Rows are points. Two turns around zero, p and q, are shown by what they do to some points. Where does a point land after both, in the order given? Backwards means that the second turn is done in reverse. Each puzzle has new turns, and all numbers are rounded.

Turn p:
[0.30 0.35] -> [0.24 0.39]
[ 1.15 -1.54] -> [ 1.38 -1.34]
[ 3.18 -0.61] -> [ 3.24 -0.11]
[-2.47  0.89] -> [-2.58  0.50]
[-2.15  0.91] -> [-2.27  0.57]
Turn q:
[-1.20 -0.72] -> [-0.40 -1.34]
[-1.94  0.64] -> [-1.86 -0.84]
[3.14 0.08] -> [2.26 2.18]
Where do these land?
q, then p: [-1.58  1.96] -> [-2.52 -0.01]
q, then p backwards: [ 1.38 -3.35] -> [ 3.00 -2.03]
p, then q backwards: [-0.55  0.80] -> [-0.02  0.97]
q, then p: [0.75 0.60] -> [0.00 0.96]

Turn p:
[ 1.40 -2.42  1.76 -1.24] -> [ 2.58 -1.37  1.84 -0.73]
[ 1.58 -0.34  1.46 -1.91] -> [ 2.34  0.78  1.42 -0.52]
[-2.36  0.72 -0.38 -1.07] -> [-2.20  0.92  1.23 -0.40]
[-2.09  1.63  0.31  1.04] -> [-2.19  0.64  0.10  1.72]
[ 2.48  0.11 -3.07  3.32] -> [ 0.43 -1.20 -5.00 -0.15]
[-1.01  0.31 -0.09 -0.14] -> [-0.97  0.23  0.39  0.08]
Turn q:
[ 0.94  2.41  2.42 -0.50] -> [1.71 2.79 1.37 0.45]
[-2.46 -2.03  1.36  0.72] -> [-2.26 -1.34  2.37  0.20]
[ 1.04 -0.65 -2.41 -1.93] -> [ 0.30 -0.62 -2.37 -2.22]
[-0.18  1.05  1.70  1.23] -> [0.38 0.92 1.39 1.61]
[-0.77  1.57 -3.29  0.75] -> [-1.30  0.36 -3.34  1.19]
[ 1.43 -2.34  0.22 -0.27] -> [ 1.17 -2.11  0.58 -1.23]
Where do these land?
q, then p: [-2.49  0.82 -1.39 -2.41] -> [-2.90  2.04  1.06 -0.95]
p, then q: [ 2.06  0.55 -1.84 -0.56] -> [ 0.66  0.84 -2.37 -1.22]
q, then p: [ 0.31  1.43 -1.39  1.00] -> [-0.83 -0.19 -2.08 -0.11]
p, then q: [-0.61  1.52  1.92  1.44] -> [-0.06 -0.56  0.33  2.83]
q, then p: [-1.48 -3.01  1.63 -0.98] -> [ 0.37 -0.74  3.76  0.07]
p, then q: [ 0.91  0.58 -0.71 -1.73] -> [ 0.78  1.73 -0.64 -0.81]
q, then p: [ 1.29 -1.90  1.77  3.24] -> [ 2.35 -3.29  0.02  1.59]

Turn p:
[ 2.08 -0.06 -1.03 -1.62 -0.68 -1.41 -1.42  1.81] -> [ 1.67 -0.80 -1.33 -1.28 -0.63 -2.77  0.79  0.49]
[ 1.24  1.44 -0.88 -0.81 -1.66 -0.26 -0.72 -0.79] -> [ 0.76  1.43 -0.43 -1.57 -0.02 -1.00  1.15 -1.20]
[-0.48  1.58 -0.71  0.52 -1.29  3.95 -0.47  0.33] -> [-0.55  2.61 -0.95 -2.11 -0.55  2.47  0.21  1.47]
[-2.01  1.00  0.44  2.84 -1.76  1.81 -1.66 -0.08] -> [-1.82  3.05  0.20 -0.07 -2.55  1.32 -1.17  0.37]
[-1.28 -1.20 -1.49  1.04 -2.13  2.16 -0.60 -1.73] -> [-1.56  0.58 -0.18 -2.22 -1.71  2.28 -0.80 -1.57]
[ 2.58 -0.42 -1.77  0.68  1.69 -0.31 -2.27  0.18] -> [ 1.63 -0.07 -2.21 -0.86  0.57 -1.71 -2.65 -0.23]
[ 2.03 -0.34  2.45 -0.75  1.94 -3.13  3.97 -0.28] -> [ 2.17 -2.34  0.67  4.19  2.55 -0.44  2.01 -1.09]
[-0.28 -1.91  1.76 -0.29  1.21 -2.47  3.24  1.71] -> [ 0.07 -3.47  0.45  3.60  0.32 -0.14  1.53  0.51]
[ 0.58 -0.27  2.31 -1.65  2.05 -4.12  1.53 -0.13] -> [ 1.30 -2.27  2.10  3.08  1.92 -2.49  1.06 -0.52]
[-2.10 -0.93  1.17 -0.37  0.32  2.56 -1.17 -0.76] -> [-0.67  0.20  2.19 -1.29 -0.59  2.07 -1.48  1.27]
[-2.38  1.12 -2.24  0.42  0.31  1.23 -0.43 -0.26] -> [-3.01  1.07 -0.50 -1.47  0.69  0.42 -0.66  0.52]
Turn q:
[-0.30  1.70  2.18  1.28 -0.21 -2.48  0.27 -0.79] -> [ 0.83 -0.17  1.94 -0.74  1.87 -2.02  0.55 -1.83]
[ 3.24  0.44 -3.83 -0.95  1.27  0.54  0.00  1.31] -> [ 1.34  1.72 -4.20  1.86  0.41  0.40 -0.64  1.81]
[-1.39 -1.01 -0.45 -1.16  1.13 -0.03 -0.53  0.32] -> [-1.65 -0.55 -0.19 -0.48  0.08  0.11  0.19  1.67]
[-0.26 -2.16  2.80 -0.95 -3.22 -0.13  2.86 -0.92] -> [ 1.43 -0.48  2.12 -2.09 -3.30  0.41  3.05 -1.17]
[ 0.31  0.18 -1.21 -0.91 -0.31  1.48 -3.37 -1.18] -> [-1.27  1.18 -1.19 -1.32 -0.25  1.06 -3.18  0.13]
[-1.54  0.38  0.52  1.13 -1.63 -2.19  1.13  1.23] -> [ 0.25  0.40  2.47  0.98 -0.49 -2.34  1.14 -0.07]
[ 0.39  2.38 -1.64 -1.61  1.90  1.82 -0.89 -0.42] -> [-0.64  1.62 -1.46  0.30  2.42  2.41 -1.09  0.93]
[-1.54 -0.67  1.23  2.68 -1.57 -1.16  2.81 -1.81] -> [-0.62 -0.65  1.88  0.64 -1.21 -1.32  2.67 -3.37]
[ 2.01  1.56 -2.23  0.55  0.90  2.46 -0.04  2.92] -> [ 1.74  0.63 -1.60  3.51  0.56  1.79 -1.70  1.55]
[-0.92 -2.79  2.63 -0.06  1.73 -0.31 -2.25 -0.66] -> [-1.42 -3.69  0.22 -2.65 -0.09 -0.51 -1.02  0.35]
Where do these land?
p, then q: [-2.40  1.07  1.37 -0.27 -0.54 -0.35  0.34  0.99] -> [ 0.42 -0.76  2.78  1.02  0.08 -0.21  0.90  0.03]
q, then p: [-0.80 -0.55  1.73  0.02 -0.57 -2.31 -0.02 -0.69] -> [ 0.64 -1.50  1.88  0.79  0.50 -0.97  1.25 -0.68]
q, then p: [ 1.01 -2.00 -0.32 -2.99  0.76  0.59 -0.51  0.62] -> [-0.16 -1.30 -1.78 -2.04 -0.62 -0.24  1.57  1.92]
p, then q: [-1.14  1.88 -1.49  2.02 -2.63  3.22 -5.19 -0.55] -> [ 0.43  5.58  2.96 -1.78  1.36  1.18 -2.38  1.86]
p, then q: [-1.28  0.88 -0.74  0.57  0.94 -3.36  0.67  1.43] -> [-1.76 -0.83  0.82  1.25  0.34 -3.20  1.15 -0.51]
q, then p: [ 0.98 -2.97 -0.18 -0.42 -0.67 -1.81  2.50  0.40] -> [-0.15 -1.74 -1.68  0.66 -0.65 -0.01  3.13 -1.89]
q, then p: [ 0.34  3.95 -2.64  0.30 -2.22  4.60 -2.29 -2.19] -> [-0.54  6.34  0.90 -2.97  0.85  1.00 -2.52  0.86]
q, then p: [ 0.62 -1.67 -0.25  0.46  2.24  0.60  0.93 -0.81] -> [-1.43 -1.93 -1.19 -0.80  0.16  1.27 -0.51 -0.79]
p, then q backwards: [ 3.08 -1.34  0.88 -0.08  0.48  0.98  0.94  1.71] -> [ 3.14 -0.68  0.48 -0.35  0.87  0.96  1.04  1.90]
p, then q: [-1.88 -0.02  0.72  0.95  0.81 -1.02  1.88  0.17] -> [-1.39 -1.81  1.29  1.43 -0.21 -0.21  0.13 -1.10]
p, then q backwards: [ 1.46  0.75  0.93 -0.55  1.40 -1.15  0.74 -1.07] -> [ 0.82  2.05  0.66  1.23  0.64 -0.83  0.70  0.64]
